Each row of a before or after table is a point. The points were changed in one or more steps. Then noise was added and the rows were shuffled. The steps act on how far a point lies along the listed directions, d1 being the first. Write out the steps. A step turns or swaps two directions, mirrors them in a line or flattens them onto one, adds a multiple of one to another, or multiplies one. Angles are multiples of 10 degrees, from the lower direction toward the higher: turns from -170 to 170, lines from 10 to 170 but not 90. Use the fewest steps. Two steps may share a direction if one is a turn and the other turns, adds or multiplies; they go together, in the order done. Otherwise the lowest direction goes first.
In the rows, zero is written as 128.

Directions:
(1): [178 134]
(2): [122 178]
Before (11 x 2):
[[150 151]
 [ 71 120]
 [160  88]
 [151  56]
 [153 153]
 [128 162]
 [ 82 160]
 [121 132]
 [109 154]
 [132 162]
 [154 146]]
After:
[[148 185]
 [130 173]
 [149 184]
 [ 91  98]
 [149  78]
 [156 127]
 [123 124]
 [ 81  36]
 [112 130]
 [148 194]
 [126 170]]
Steps: add 1.5 times d1 to d2

Directions:
(1): [181 173 118 131]
(2): [ 89 178 151 149]
(3): [151 115 194 130]
(4): [137 111 119 196]
Before:
[[149 158 118  96]
 [ 96 141 187  94]
 [ 89 161  95 130]
 [172 127 190 110]
 [112  49 140 143]
 [103 104 189 116]
 [110 104 146 126]
 [ 74  78 129 156]
 [ 85 174 114  87]
 [135 146  76  82]]
After, 10 rows:
[[167 135 192  76]
 [147 157 118 100]
 [ 95 147 188  74]
 [ 74  76 129 159]
 [137 138  75 107]
 [ 94 155  90 152]
 [110 106 145 118]
 [ 88 169 110 105]
 [ 99 109 193  90]
 [108  52 141 134]]
Steps: add -0.5 times d3 to d4

Directions:
(1): [100 169  71 175 128 165 130  99]
(2): [111  67 147 143 161 191 107 125]
(3): [ 72 144 152 124 193  97 154 114]
(4): [122 156 156 103 109 182 191 151]
(5): [130 130 120 178 147 117 134 212]
Before (9 x 8):
[[131 124 142 131 116 182 134  89]
 [150 126  94 192 145  17 103 180]
 [107 102 120 138 139 127 100  92]
 [161 178  71 173 107  95 112  88]
 [128 106 121 132 129 185 134 119]
 [109  70 145 109 110 115  97  96]
 [167 131 191 115 108 165 156 165]
 [120  98 156 125 139 122  72 148]
 [ 54 134 143 127 228  87 106  62]]
After:
[[151 144 155 116 155  29 130 110]
 [120 114 171 112 141 157 144  93]
 [104 126 114 159 134 151  71 130]
 [113  98 151 115 157 160 147 121]
 [116 178 143 161 133 192 166 129]
 [ 92  97 109 139 108 139  97  78]
 [124  88 133 125 129 120  96 103]
 [153 133  76 205 132  32  99 176]
 [211  62 129 101  73 132  44 120]]
Steps: turn d1 and d3 by 160 degrees

Directions:
(1): [ 80 120 157  55 112 133 122 147  82]
(2): [110 161 105 108 199  67 129 117 122]
(3): [112 189 112  98 132 182 107 127 180]
(4): [ 96 112  76 125 104 109 174 185 160]
(5): [127 150 192 143 162 147 193 156 135]
(6): [101 139 105 178 155 162  96 174  79]
Before, 13 rows:
[[136  68 133 138  77 136 105 143 107]
 [119 123 185  92 161 110 139 121 102]
 [155 125 127 118 156  74 121  60 177]
 [157  38 166 189 112 105 167 155  91]
 [152  95 119 138 110 115  84  81  64]
 [120 142 121  99 138 101 138 120 141]
 [168 115 153 132 133  79 157 110 165]
 [157  45 141 157  86  96 138  97  62]
 [161 150 134 102 103 181  43  28 134]
 [154  84  85 161  92 111 119 127 122]
 [146 161 147 182 192 132 141 114 124]
 [160 103  98 201 121  77 200 152 152]
 [156 137 195 150 139 132 157  84 120]]
After:
[[156 134 198 146 133 137 158  87 118]
 [113 135 134  87 117 117 135 128 132]
 [169  63 118 180 123  67 140  84  78]
 [128  87 175  71  77 132 114  86 144]
 [168 159 120 114 125 165  45  20 144]
 [121 126 190 137 119 187 135 139  90]
 [165  50 151 204 141  86 169 146 102]
 [158 102 111 147 124 104  86  77  71]
 [152  82  88 159  87 115 117 130 120]
 [124 131 175 102 177 101 140 116 109]
 [155  96 178 105  91 112 154 124 146]
 [137  70 139 160  52 130 194 175 120]
 [159  98  95 179 142  86 113 119 136]]
Steps: swap d1 and d2

Directions:
(1): [115 193 122 121 125  97 112  99  86 178 187 156]
(2): [101  55 147 123  83 128  95 100 114  99 175 167]
(3): [ 68 134  93  91 106  80  96 153 178 142  92 147]
(4): [103 141 159 188 100 120 140 141 192 140 179  86]
(5): [103 149 193  93 151 120  88 181  97  93 139  94]
(6): [114 132 192 148  99 156 146 155 116 177  84 183]
Before (8 x 12):
[[151 116 114 104 137 165 131 162 135  99  50 135]
 [164 164  97 180 142 144 193 165 206 129  83  57]
 [156 159 147 120 132 148 147 156 148 172  28 143]
 [171 157 138 109 153 144 117 107  45 149 100 173]
 [128 123 175  92 181 144 105 155 121  72  72 117]
 [111 153 150 137 147 126 137 171 127 168 112 133]
 [ 75 232 110 104 151  87 131 193 167 156  88  84]
 [145 121  97 149 144 136 142 102  98 129 147 176]]
After, 8 rows:
[[138 118 104 152 135 136 139 100 104 127 156 174]
 [115 151 148 128 148 128 136 167 117 167 102 138]
 [184 170  77 147 164 147 191 163 176 128  45  75]
 [157 139 142 103 132 153 136 148 127 163  24 163]
 [146  96 117  99 128 165 121 154 126  92  58 149]
 [122 106 179  89 173 144  98 147 116  64  80 126]
 [160 128 146 110 132 143 105  97  42 138 119 190]
 [ 86 226  95  73 166  92 127 186 138 150  62 104]]
Steps: turn d2 and d4 by 30 degrees

Directions:
(1): [185  65  81 142 139 162 148 144 142 104 158 105  68 147]
(2): [ 96  83 161  86 146 166 165 123 140 134  59  69 135 138]
Before, 14 rows:
[[124  44 137 119 151 181 159 142 142 123  80  54 114 159]
 [ 67 128 220  73 137 136 146  97 134 142  55  88 190 123]
 [168  87  90 155 155 150 135 120 145  98 156 140  76 128]
 [ 67 114 194  79 120 119 147 105 119 164  30  85 198 152]
 [145 188 118 147  95 106 103 121 115 120 180 172 149 111]
 [138 164 101 144 121 104  85 127 109 116 159 162 135 115]
 [ 65 131 159  92 109 124 139 129 115 130 101 136 148 136]
 [122 191 131 140 100  66  81 147 101 148 162 211 179 108]
 [156 107 129 126 127 149 147 139 145 113 129 123 102 148]
 [186  55  83 117 143 186 182 157 154 104 145  65  90 154]
 [ 83 182 177 123 130  80  98  95 132 121 106 137 185  92]
 [ 67 188 193 157 106 114 117 131 111 131  84 129 196 133]
 [180 120  79 170 108 125 123 127 124 123 172 147  99 152]
 [201  98  57 174 118 113 119 140 123  93 220 177 100 112]]
After:
[[140  97  94 133 110 134 137 148 123 101 169 147  86 147]
 [ 84 146 165 112 113 124 138 104 120 155  69 113 173 140]
 [221  90  56 179 106 106 112 140 122 113 207 152  84 167]
 [135 185 118 187 107  78  73 138 108 131 183 187 155 122]
 [175  74 101 189 122 174 149 161 137  85 147  92  82 167]
 [136  32 132  82 144 177 173 157 143 129  74  77 116 153]
 [101 231 148 132 104  76 104 129 112 148 153 173 208 102]
 [176  60 101 137 153 150 141 121 160  80 143  81  81 131]
 [117  94 151  88 126 178 168 119 139 119  87  74 135 136]
 [ 52 124 191  80 130 122 151 105 118 144  51 116 211  98]
 [109 100 133  94 144 156 132 124 126 119  79  86 135 131]
 [219  99  80 171 124 129 116 131 138  91 226 150  75 138]
 [ 78 168 165 125 142 109 115  98 126 135  96 159 165 103]
 [124 165 155 129 114 112 123 127 132 127 127 157 143 128]]
Steps: turn d1 and d2 by -170 degrees

Directions:
(1): [ 95 132 158  98 112  88 100 151  88 186 162  49 161 140 107 163 106  85
 127  91]
(2): [138 181 140  98 170  87  87 158 177 126 131 153  80 131  99 131  45 124
 163 159]
Before:
[[114 105 112 114  91 132 139 105  81 156 133 111 184 132 148 128 158 114
   82 110]
 [116  96 132 158 119 120 137 109 112 124 108 113 165 123 129 124 176 125
  106 114]
 [170 164 124  96 155 123 113 152 200  83  97 191  72 126 111 105 106 155
  148 169]
 [117  88  80 172 111 164 180  86 117 101 113 171 150 113 155 118 203 130
   96 102]
 [126 180 159  86 182  80  66 159 150 161 173 116  88 139  88 135  25 105
  165 122]
 [139 137 122 140 119 136 119 127 119 132 113 141 138 139 141 135 142 130
  119 126]
 [167 109  91 181 149 187 189  95 186  24  71 249  83 122 145  81 155 186
  118 179]
 [177 138 127 136 151 150 118 117 155  88 122 174 104 118 148 102 107 127
  135 135]]
After, 8 rows:
[[108  89  89 164 107 151 172  93 105 118 124 148 160 116 149 128 196 118
   94  90]
 [158 166 135  85 148 107 101 160 184 106 110 161  85 131 103 118  97 139
  148 155]
 [136 178 149  94 186  92  74 152 162 143 162 140  77 136  95 124  31 117
  165 133]
 [138 137 123 138 119 134 117 126 117 135 114 137 139 140 140 135 141 128
  118 124]
 [116  96 132 159 119 122 138 109 112 123 107 114 164 122 129 123 175 124
  107 115]
 [167 140 136 127 146 138 109 123 143 104 132 151 114 122 142 112 101 114
  135 122]
 [120 105 107 119  93 138 143 101  88 147 127 123 178 129 152 121 162 122
   82 117]
 [139 113 119 155 135 151 163 115 150  76 102 177 112 135 125 112 135 147
  117 144]]
Steps: multiply d1 by 0.4

Directions:
(1): [156 124  85 132 205 184 108 162 171 132 138 145 181  62 127 157 129  71
 115 129 113 155 149  88 144 105 188  80 125 177 156 114]
(2): [106 145  96 161 132  94 143 205 117  87  96 119 177 113 173  55 145  91
 115  89 127 137 160 111  67 140 124 159 112  61 117  74]
Before (9 x 32):
[[109 138 134 133 112 110 132 133 115 117 119 122 117 137 132 115 130 125
  130 128 131 126 125 131 114 129 115 136 123  98 122 119]
 [110 134 169 123  67  78 138 103  85 127 122 114  94 179 131 102 134 170
  136 117 135 108 116 162 111 142  74 166 128  88 101 131]
 [120 129 130 126 125 124 127 128 127 121 124 124 117 139 123 126 125 122
  132 131 130 124 132 132 125 128 121 131 132 128 127 127]
 [129 124 141 125 119 130 130 106 118 135 132 125 102 140 122 139 122 151
  132 127 125 117 122 144 142 129 108 129 132 133 125 139]
 [127 129 142 118 119 132 132 113 125 134 130 126 125 139 111 148 118 132
  131 139 132 118 119 127 140 129 123 120 131 130 119 139]
 [124 127 119 139 127 126 131 153 127 109 120 120 144 126 137 104 133 121
  117 116 126 128 137 121 113 122 125 136 122 109 119 109]
 [127 129 139 130 118 129 133 112 124 134 140 125 116 135 112 137 127 144
  137 144 134 121 123 132 141 122 117 136 129 136 128 134]
 [119 134 123 137 122 116 125 145 116 119 119 129 138 126 149 106 130 120
  129 112 132 126 132 124 117 134 120 138 125 106 128 112]
 [122 129 126 135 121 119 132 140 121 125 123 118 125 130 135 111 133 132
  133 121 133 124 137 133 116 134 113 139 129 100 123 122]]
After (9 x 32):
[[ 84 155 132 162  71  36 155 195  71  78  83 104 153 161 185  14 154 125
  120  70 133 118 155 141  38 157  70 204 109   8  87  67]
 [117 136 120 140 122 113 126 153 115 115 116 128 143 125 154  99 131 116
  128 108 131 127 135 122 111 135 119 141 124  99 127 106]
 [123 132 134 136 118 122 135 124 122 127 134 123 125 132 120 124 130 138
  134 137 134 122 128 129 130 123 116 142 127 124 126 125]
 [124 131 139 122 119 128 134 122 123 130 126 125 130 138 116 140 120 128
  130 134 132 119 123 125 133 130 123 123 129 123 118 133]
 [118 133 119 142 122 112 135 156 118 116 116 117 136 126 144  95 137 124
  130 113 133 126 144 130 103 137 113 145 126  86 120 111]
 [124 126 119 139 127 127 131 152 128 110 120 120 144 126 137 105 133 122
  117 117 126 128 136 121 114 122 125 136 123 109 120 109]
 [118 131 127 129 125 120 129 135 126 117 121 122 122 137 128 118 126 118
  132 126 130 125 135 130 119 130 120 135 130 121 126 121]
 [102 143 125 143 113 100 136 156 112 104 109 119 132 133 146  92 136 114
  125 116 130 129 135 126  95 133 114 145 119  77 119 102]
 [123 129 132 135 120 120 134 128 115 124 124 123 116 136 134 118 127 141
  128 116 125 120 131 139 124 132 107 138 127 115 122 124]]
Steps: add -1.5 times d1 to d2

Directions:
(1): [100 113  88 113 180 147 166 119  89 159 108 174 183 110 199 137 183 141
 191 167 167 147 213 103 146 149 178 111 157 185  81 129 126 139 186  90
 132 126 110 127 164 119  83 153 154 139 128  94]
(2): [ 74 224 102 167 144 138 127 121 162 160 195 161 195 129 111 148  89 143
 135 149 173 169  75 160  76 125 125 102  89 118  84 159 127 105 126  92
 179 147 201  91  88 132 137 146 129 140 133  91]
(3): [145 158 119 131 120 163  75 146 154 109 127 151 187 121 154 156 111 118
 135 121  95 102 217 187 109  53 159 113 133 116 136  52  65 164  76 133
 156 105 104 120 113  65 176 138 124  67  97 128]
(4): [ 92  77 128 166  59 141 138 155 115 203 147 211 121 129  77 111 147  91
 152 146 134 142  87 160 141 137 113 189 167 137  85 128 122  96  99 129
 104  76  99 108 132 110 115  70 165  52  82 107]
Before (8 x 48):
[[126 109 125 112 123 132 150 122 103 136 122 125 120 128 138 114 143 128
  138 128 136 118 141 111 147 143 132 125 140 145 128 141 148 125 156 116
  111 122 121 129 143 136 117 128 133 131 126 129]
 [145 155 138 134 126 135 101 125 171  90 140 105 130 135 126 146  94 130
   94 116 108 116 145 144 108  96 123 109  96  93 149 114 110 144 101 130
  159 134 159 119 110 116 174 139 107 120 121 118]
 [126 105 133 120 141 109 146 111 105 136 113 121 101 123 118 120 143 127
  124 120 140 129  93 100 147 153 111 129 140 118 133 145 158 124 155 121
  131 133 131 130 147 155 111 120 125 155 137 137]
 [118 119 132 133 136 127 151 131 118 137 132 134 127 126 120 120 149 122
  136 155 144 136 128 122 138 142 135 122 142 146 119 151 142 130 145 123
  113 130 125 133 140 127 103 122 151 117 123 121]
 [130 173 138 142 107 133  95 136 163 119 158 123 139 125  99 135  88 124
   97 122 110 127  85 149 104 105 113 118  97 112 133 110 118 125  82 127
  144 122 158 125  97 123 156 121 104 124 125 135]
 [139 133 128 107 173 128 125 107 121  97 112 104 125 130 157 132 129 144
  132 115 129 129 160 100 131 124 136 103 112 144 138 132 127 131 149 130
  126 143 131 130 139 126 124 160 107 164 139 131]
 [123 153 134 156 105 125 103 130 152 131 155 127 122 134  86 128  81 118
  107 124 133 139  55 150 105 129 108 129 103 113 128 143 140 104  95 124
  140 129 158 122  97 133 145 117 125 125 117 126]
 [162 139 134 100 128 125 108 130 130  93 122  96 110 135 142 139 117 133
  112  99 101 112 153 131 120 104 131 116 120 104 154 107 119 141 118 140
  131 135 113 141 128 124 142 133 108 113 137 141]]
After (8 x 48):
[[126  96 148 129 125 109 162 129 113 132 124 112  86 130 101 105 149 120
  121 146 139 132  91 103 150 162 116 134 142 140 134 169 162 120 151 135
   94 134 124 143 146 149  96 111 146 133 132 134]
 [110  92 143 123 142  81 182  98  92 150 122 100  55 130  86 100 145 134
  110 123 165 153   8  61 155 208  81 139 128 119 129 207 208  93 188 119
  113 153 158 134 150 205  80 111 124 202 161 139]
 [108 187 102 138 145 163 103 135 149 138 151 171 212 108 159 155 115 133
  148 152 133 138 174 157 103  90 162  95 115 149  94  85  91 144 105  95
  164 115 146 114 112  91 143 146 121 110 113 104]
 [149 188 121 117 131 143  84 135 154  97 148 119 160 132 147 158  95 135
  119 104 104 117 170 170  92  72 144  99 108  96 140  87  92 149  95 128
  164 133 131 122 105  99 167 142 107  92 125 126]
 [ 94 146 102 146 148 136 139 119 121 160 146 162 162 122 137 133 122 130
  155 158 173 161 103 126 116 155 143 116 120 158  85 157 148 107 146  90
  144 134 154 118 123 134 103 136 146 144 122  95]
 [133 101 143 114 108 113 155 119 106 130 126 100  80 137 105 101 131 127
  114 117 133 120  84  99 149 163 103 137 129 130 143 165 169 110 153 128
   98 129 132 133 139 160 116 116 126 146 137 141]
 [132 187 109 135 149 169  83 131 176  97 142 148 208 122 174 172 103 133
  131 134 113 116 235 178  95  55 166  86 104 112 123  69  67 168  94 109
  190 122 147 106 109  71 186 161 118  88 102  94]
 [148 128 141 107 159 121 120 108 126  89 112  89 103 135 140 126 120 140
  116 104 118 122 137 100 131 125 122 109 108 133 151 135 132 128 139 141
  120 144 133 134 133 133 130 152 101 164 140 142]]
Steps: turn d1 and d2 by -90 degrees; multiply d3 by 3

Directions:
(1): [173  96 106 151 105 111 130 144 118 139 154  83  59 109 167 145  89  99
 128 159 149  97 153  97 116  96 215 132 207 154  80 161 169 128 146 158
 103 126 111 141 196 124 195  93 130 125  69  60  92 108 137 167 137 120
 114 128 212 118 188  91 155 142 104 112]
(2): [ 97 103 131 151 199 122 174 119 207 155 166 104 171 114 105 191 123  90
 147 149 104 193 100 123 180 169 175 174 144 138 202  97  74 145 151 139
  97 142 100 151 169  89 113 151 101  81 108 150  81 114 109 119 181 157
  93 121 123  95 153  91  60 115 134  80]
(3): [116 188 128 140 179 178 120 203 228 137 100  94 109 136 119 104 105 140
 159 187 118 124 115 146 134 140 105 116 124 215  80 207 145  79 133  80
 162 134 149 105 148 143 147 146  62 127 118 124 115 101 111 130  73 143
 144 122 142 136 124 172 114  41 179 123]
Before (12 x 64):
[[113 144 137  77 144 154 116 103 120 118 104 160 192 151 104 106 172 150
   91 103 106 157 108 153 135 134  66 140  45  97 178 100  85 136 117 103
  154 122 143 117  52 119  54 161 145 140 180 209 164 143 141  72 112 129
  162 127  31 118  76 147 127 147 153 143]
 [109 128 116 130 177 151 156 146 197 145 144  98 127 127 115 168  99 105
  145 159 115 158 114 124 145 137 161 156 124 142 143 131 103 138 154 121
  119 148 119 123 131 114 112 151 107 112 115 128  96  99 121 130 119 152
  104 120 133 113 134 121  99 103 138  97]
 [140 141  99 132 123 128 133 131 137 131 132 122 112 138 116 146 118 125
  141 135 131 132 111 138 133 134 135 128 129 142 116 155 144 116 141 118
  118 138 134 107 142 129 142 112 133 124  95 130 109 122 140 132 146 115
  112 121 137 137 117 126 140 125 119 130]
 [112  46 119 125  81  60 156  37  19 126 185 143 147 109 132 180 132  92
   90  74 130 139 129  99 139 123 171 165 141  20 188  40  82 185 125 187
   76 134  72 155 136  84 122 120 211 107 137 128 103 144 148 132 217 107
  102 126 113 116 157  52 133 231  64 127]
 [120 121 132 145 128 136 129 148 126 130 120 121 122 123 133 135 139 116
  118 129 123 131 150 125 133 121 145 130 121 128 113 147 131 133 133 130
  141 139 128 135 134 114 133 125 129 119 121 104 110 127 113 151 149 154
  110 128 130  96 129 126 144 129 125 106]
 [124 162 132 133 153 148 110 140 163 132 114 124 137 141  97 119  92 129
  148 139 116 145 122 130 138 137 129 129 122 142 137 134 155  89 137 122
  143 130 131 142 148 125 149 146  96 113 133 141 138 108 128 108 111 143
  119 132 142 129 121 141 118 126 167 125]
 [ 62 157 153 105 182 152 126 121 197 124  92 165 194 184  73 104 164 156
  121 108  80 192 107 164 160 174  36 113  28 129 168 132  84 112 107  72
  159 132 158 112  73 154  62 186 101 107 199 187 156 139 115  79 114 130
  124 121  38 158  66 149  66  85 172 149]
 [122 143 127 123 160 131 133 101 152 138 138 139 148 126 110 134 133 125
  123 134 117 154  97 125 159 147 133 123 134 121 144 107  96 130 150 119
  127 131 134 150 114 116  96 142 124 120 144 132 119 109 112 125 149 117
  122 132 122 137 144 120  94 123 121 128]
 [101 130 114 129 161 151 145 146 185 154 144 110 141 121 114 150 111 118
  166 160 106 160 130 122 152 129 148 149 151 149 155 130 106 125 118 138
   97 119 133 143 158 105 130 136  84 103 120 132 105 120 129 121 134 158
  109 126 124 124 121 123 103  92 155 126]
 [163 175 122  79  34 158  51 148  21  83  60 161  69 151 161   9 149 225
  118 100 166  37 173 160  31  95   7  49  73 122  24 208 205  90  87  83
  193 111 175  78  42 197 133 122 144 217 164 123 213 148 155 132  25  92
  215 150 106 204  63 202 213 111 137 200]
 [152 102 140 114  92 120 120 114  65 100 104 116  97 124 143 124 120 134
   96 113 141 119 144 125 107 105 116 116 127  89 113 134 132 149 124 135
  145 105 107 137 134 135 125 116 161 137 145 105 154 147 165 136 123 106
  152 130 119 125 123 117 162 142 108 142]
 [106 157 140 135 187 149 133 151 178 138 128 133 179 134  91 132 140 140
  142 145 129 155  97 144 145 156 117 138  99 142 130 112 107 121 138 101
  148 129 152 141 108 140 104 163 106 138 142 169 109 137 121 139 129 165
  138 124  76 118  95 141 115 100 150 134]]
After (12 x 64):
[[104 130 119 126 177 151 158 140 193 144 140 104 137 130 110 168 104 108
  145 152 112 161 111 127 145 140 150 158 116 137 150 123  98 141 151 119
  120 148 121 122 121 113 103 155 109 113 122 137 103 103 121 127 120 154
  104 121 121 114 127 124  97 106 139 101]
 [121  42 113 131  79  60 157  48  25 129 188 130 129 104 141 180 121  85
   94  88 133 134 136  93 136 116 190 165 161  35 172  55  95 180 129 190
   74 132  71 156 155  86 142 113 206 107 122 110  94 137 150 141 214 107
   99 124 135 115 173  48 137 226  63 121]
 [128 142 123 127 159 132 134 106 156 140 140 132 136 124 113 137 127 121
  125 143 121 149 100 123 157 143 146 123 145 129 135 117 102 127 153 121
  125 131 132 153 127 117 108 136 120 119 136 122 113 106 114 130 147 117
  120 131 133 135 152 117  97 121 122 124]
 [172 173 116  85  33 157  50 157  28  87  64 147  53 148 169  11 137 220
  120 112 172  31 175 155  29  90  25  50  91 133  11 222 216  86  91  84
  190 110 173  80  57 198 147 117 139 215 153 106 204 142 155 141  23  93
  214 150 126 203  76 199 219 108 138 197]
 [119 153 134 144 187 150 134 162 186 140 132 117 157 130 102 136 126 133
  145 161 134 146 102 137 142 148 140 138 122 158 113 127 119 116 143 105
  144 128 149 142 130 139 125 154 100 136 124 148  96 130 122 152 125 165
  136 122 103 116 110 136 120  95 148 128]
 [154 102 138 114  93 120 120 115  65  99 104 115  95 122 146 126 117 133
   96 114 140 118 144 125 107 106 118 117 129  90 113 135 133 149 124 135
  146 105 106 138 135 134 125 115 161 138 143 104 154 147 164 137 125 106
  152 128 119 126 124 116 162 140 107 142]
 [ 97 130 115 127 162 150 143 142 183 153 142 115 149 123 110 151 116 121
  165 156 103 165 127 125 152 132 140 149 142 143 164 124 101 126 115 136
   96 120 134 143 150 106 122 139  86 103 127 140 108 124 130 117 135 157
  109 128 116 123 114 126 102  94 156 129]
 [115 120 135 144 130 137 129 145 123 129 116 130 132 126 128 134 144 118
  117 123 121 136 147 130 135 125 137 132 112 121 121 139 125 136 130 130
  142 140 130 133 125 115 124 128 133 119 129 113 114 129 112 147 152 154
  113 128 121  95 122 130 143 131 126 108]
 [ 97 149 134 129 177 152 126 158 220 136 105 115 126 171 103 112 123 134
  132 155  96 164 124 143 151 151 105 113  95 179 111 185 126  95 125  83
  147 132 150 115 138 156 128 161  83 105 144 126 120 114 118 114 104 130
  118 119 115 152 118 131  83  70 167 135]
 [149 136 119 101 141 156 116 140 142 130 118 110 127 138 135 114 130 127
  102 148 120 129 125 132 126 110 135 140 112 146 122 155 126 122 134 114
  143 120 137 122 117 121 118 136 126 137 125 149 129 117 143 106 102 127
  154 126 108 112 128 130 147 131 149 126]
 [122 164 133 132 152 149 111 136 162 132 115 126 142 143  96 117  94 130
  148 135 116 147 120 131 137 138 124 129 120 138 140 131 152  89 137 122
  143 130 131 141 145 126 146 146  97 114 136 144 139 111 129 108 111 143
  119 130 138 128 119 142 118 128 167 126]
 [134 144 103 128 125 127 133 124 133 129 129 130 123 139 109 145 125 130
  140 127 126 136 109 142 134 137 122 129 119 132 125 147 137 119 139 115
  120 138 137 107 131 129 131 116 136 124 105 139 114 126 139 127 146 116
  112 122 123 138 109 128 137 126 122 133]]
Steps: flatten d1 and d3 onto the line at 110 degrees
